Every row gives one point. Before rounding, the points of a table are all equally far from one centre. They may lie mostly on one side of it. Write the centre, to within rounding.

Points (5 x 2):
[[-22  49]
 [ 17  40]
 [  0  54]
 [ -2  54]
 [-22  10]]
Centre: [-6 29]

Points, 11 rows:
[[-11  -9  24 -31]
 [ 24  28  67 -32]
 [ 11  14  20 -41]
 [ 27  11  16 -25]
 [ 33  28  66   4]
 [ 30  34  58 -30]
 [ 27  -6  61 -18]
 [ 33  32  48 -31]
 [ 27 -10  40 -21]
 [ 28   3  15  -2]
 [ 20   7  71 -28]]
Centre: [ 0 20 43 -7]

Points (13 x 6):
[[-15  20  29  53  -1 -45]
 [-13 -39 -19  50 -25  -2]
 [-50  24 -17  49   5 -21]
 [-25  58 -23  44  10  28]
 [ 33  39   3  54  18 -17]
 [ 35  13 -37  46  -4  14]
 [-14  29 -20  28  29 -46]
 [-12  68  -8  13 -19  44]
 [ -3  48  28  64  24  -7]
 [ 14  49 -23  45 -23  19]
 [-27  69  21  15  -6 -23]
 [  5  42  14  54  32  54]
 [  7  23 -55  29 -11  21]]
Centre: [-7  4 14  5  7 13]

Points, 13 rows:
[[ 48   8 -21 -22  17  42  10  27 -62]
 [ 44 -20  22  66  20  35  -6  -8 -57]
 [ 60 -26 -31  -2  12 -29  11 -33 -48]
 [ 13 -42 -32  34  28 -13  58 -16 -25]
 [-11 -47 -12 -18  11  19 -23 -19 -74]
 [-19  -8 -31 -37  26 -32  20 -20 -56]
 [ 87 -36 -16 -26  -3  -7  16   2 -35]
 [ 74 -42  -3   1  29  -6  -8 -16   0]
 [ 49 -48   4   3  21  60  54  -9 -23]
 [ 44   1 -23  13  50  16  -4 -28  -3]
 [ 48 -61  -3  37  33   1  31 -16 -21]
 [ -2 -63 -22  -4 -27  10 -42   6 -43]
 [ 13 -41 -10 -34  32  -7 -36 -14 -39]]
Centre: [  7  -1  29   1 -24   2  19  -4 -17]

Points (19 x 12):
[[-31  16  14 -52 -38 -30 -32 -41  21 -43  -5  10]
 [  4   6  17 -49 -28 -31 -15 -40  58 -13  -3  10]
 [  3  23  28 -15  -7 -50 -70 -31  39 -33  29  -3]
 [-11   1  12 -26 -28 -24 -13 -23  32 -62 -20 -27]
 [  0  -7  37 -59 -12 -57  -6 -15   4 -44 -21   8]
 [-24  -1  26 -83 -16 -49 -20 -24  20 -21  13  -1]
 [-36  16  26 -72 -35 -48   4 -15  34 -34   2   7]
 [  8 -19  44 -44 -20 -47 -13 -28  36  -1  -6 -12]
 [-47  35  25 -62  26 -45  -4   7  29 -30  -2   6]
 [-36  14  37 -62 -17 -34 -52  20   1 -41  16  -5]
 [  1 -14  23 -71 -12 -57 -32   7  54 -43  45  -2]
 [-20  17  20 -55  37 -49 -29 -11  16 -16 -13   4]
 [-21  13  64 -52  -3 -51 -31 -11  26 -37   6 -13]
 [-23  13  18 -60 -28 -52 -35  21  40 -39 -10  -2]
 [-24  19  37 -58 -23 -53 -14 -28  34 -27 -14  13]
 [-47  16 -13 -48  -9 -47 -49   0  53  -6  14  -8]
 [ 17 -18  22 -53 -27 -57 -43 -37  14 -40  17  30]
 [-20  53  34  -7 -20 -34 -53 -32  33 -26  17  15]
 [-18  11   4 -56  -4 -30 -23 -18  71 -64  12  19]]
Centre: [-23 -11  12  -4  -5 -33  -6   4  18 -25  33  21]

Points:
[[-36  81  17 -22 -42  19 -28   5  17   0 -37  31   5 -45]
 [  0 -18  64 -36  -2 -14  14 -15  48  -4 -65  19  49  -5]
 [-12 -11  42  27 -43 -23  -6  10  10  -9 -51  32  21 -57]
 [ -7  18   5 -44 -10 -10 -13  13  44 -53 -49  59  11 -48]
 [-24  69  33  -5 -10 -15 -12  51   9 -23 -63  29  42 -42]
 [ -1  17  -1 -28 -57  13 -33  26  31  -5 -80  30  14  17]
 [  3  31  -6 -20 -44  15  -3  58   0 -42 -21   6 -36 -38]
 [-58 -10 -21   3   5   6 -17   7  14 -10 -60   6  33 -42]
 [-12  59   0   9 -43  -1  10  11  11 -52 -82   9  -5   0]
 [ 25  38   4  18 -40 -10 -19   8  -4  -5 -70  -5   8 -37]
 [-27  18 -18 -37 -17 -21  16  42  13 -30 -93   8   1  -5]
 [-11  22  45  16 -61 -18 -10  58  18 -23 -41  56  13 -32]
 [-25  -5 -20 -42 -22 -19 -21  25   8 -20 -56  53  16 -11]
 [-28  17 -17   8 -40  -9   2   6  -2 -13 -76  42   4 -32]
 [-38  45  -4 -24 -21  -7 -17  32   1 -36 -72  21 -24 -44]
 [ -6   6   2   9 -42  56 -11  81  40   0 -54   9  -4 -20]
 [-43 -19  41  29 -23 -50 -31  24  50 -32 -58  36  -5 -25]
 [ 10  -1  -7  -2 -38 -30 -36  58  24  -4 -73  26  -3 -26]
 [  1  34  -7 -34 -56  27 -22 -12  26 -26 -45  17  32  -9]]
Centre: [-15  24  24   0   1  -2   3  22  44  -1 -21   9  -6   0]

Points, 24 rows:
[[ 15  -8 -28 -12   2  -5  -6  28  47  -6  68  -6  57  29 -19 -20 -40 -17
   29 -12]
 [ 19 -13  -5  -6  -6 -17 -49  52  33  45  23 -10   9 -11   2  33  -7 -73
   31  -9]
 [ 50  -4  24   7  -3  -6 -56  37   5  31  -8 -19  19   6  -5 -57  -7 -90
   21 -29]
 [ 43 -30 -18  33 -29 -27 -29  25 -14  23   7   9  66   7 -16 -55 -48 -91
    2   2]
 [ 59  -2 -17 -22 -39  14  -7  40  30  49  27 -63  13   7 -13 -34 -22 -86
    7  28]
 [ 17 -25 -26  11  -3 -34 -36  22  35  11  50 -24  36   7 -25 -47 -31 -23
   -2 -50]
 [ 60   0 -30  27  -2 -30 -53  -8  -2  12  24   6  43   2  -9 -13  25 -68
   -8   5]
 [ 69 -11 -24 -18   4  -2 -41   4  30  44  20   3 -32  11  -4 -58  14 -63
   10   2]
 [ 75 -22 -17  35 -17 -30 -27  24 -28  18  17 -22  29 -19 -46 -49 -28 -58
   21 -42]
 [ 33 -43   4  -1  -5 -44 -18  21 -15  50  32  43  50  -4  -6 -46 -39 -51
   -2  41]
 [ 62 -14 -17 -11 -37 -25 -37   6  44 -18  12 -36   7  22 -39 -20 -26 -76
  -27  -2]
 [ 65  31 -23  -1  13   2 -38   9  39  16  31  -8  28   0 -18 -20  17 -79
   20  26]
 [ 22  24 -36 -58  31 -13   4   0  23   3  19 -41  27  -7 -24 -28 -18 -88
  -11  42]
 [ 20   4 -13 -31  -6  10 -32  30  60  39  30  17  31  12  21 -20 -32 -66
   -5  30]
 [ 50  -9 -32  -2  17 -29  -1  11  33  33  19 -35  58  36  -3 -33 -18 -85
   20 -32]
 [ 52  11  -7  -9  -4   3  -2  58  60  -6  15  -3  28   3   4 -49  -7 -51
   -8  44]
 [ 54 -34 -59   5   2 -25 -49  17  11  -5  17 -23  38 -14 -34 -23  -3 -91
   40 -11]
 [  7   9 -46 -18 -11   5 -23  19  58  25  12 -19  12  35 -33  -8 -36 -79
  -17  -3]
 [ 11  18 -44  21 -45 -13 -13  53  16  30  40 -44  25   7 -69 -13 -34 -53
   31  16]
 [ 30  22 -16  -7 -22 -33 -40  28   5  34  28  23  76  -5 -26 -35 -23 -53
  -11  -5]
 [ 53   6 -26 -37 -22  15 -38  19  21   7  40 -19  26  10 -12 -40  26 -59
  -12   3]
 [ 57  -2  -5   9  -5 -11 -58  44  59   0  18 -21   4  24 -14  -9 -58 -71
   22   1]
 [ 48   2 -38  12   6 -25 -37 -13  -3  -1   6 -38   7   1 -14 -13  14 -72
  -32 -36]
 [ 18  -6 -29  24  -8 -38 -21  -5  24  36  69  18  33  22 -30 -21 -31 -84
   29  -6]]
Centre: [ 19  -4 -14  -4 -17 -21  -4  -1  -3   9  -2 -19   6  -4  -2 -26 -32 -35
  31  16]
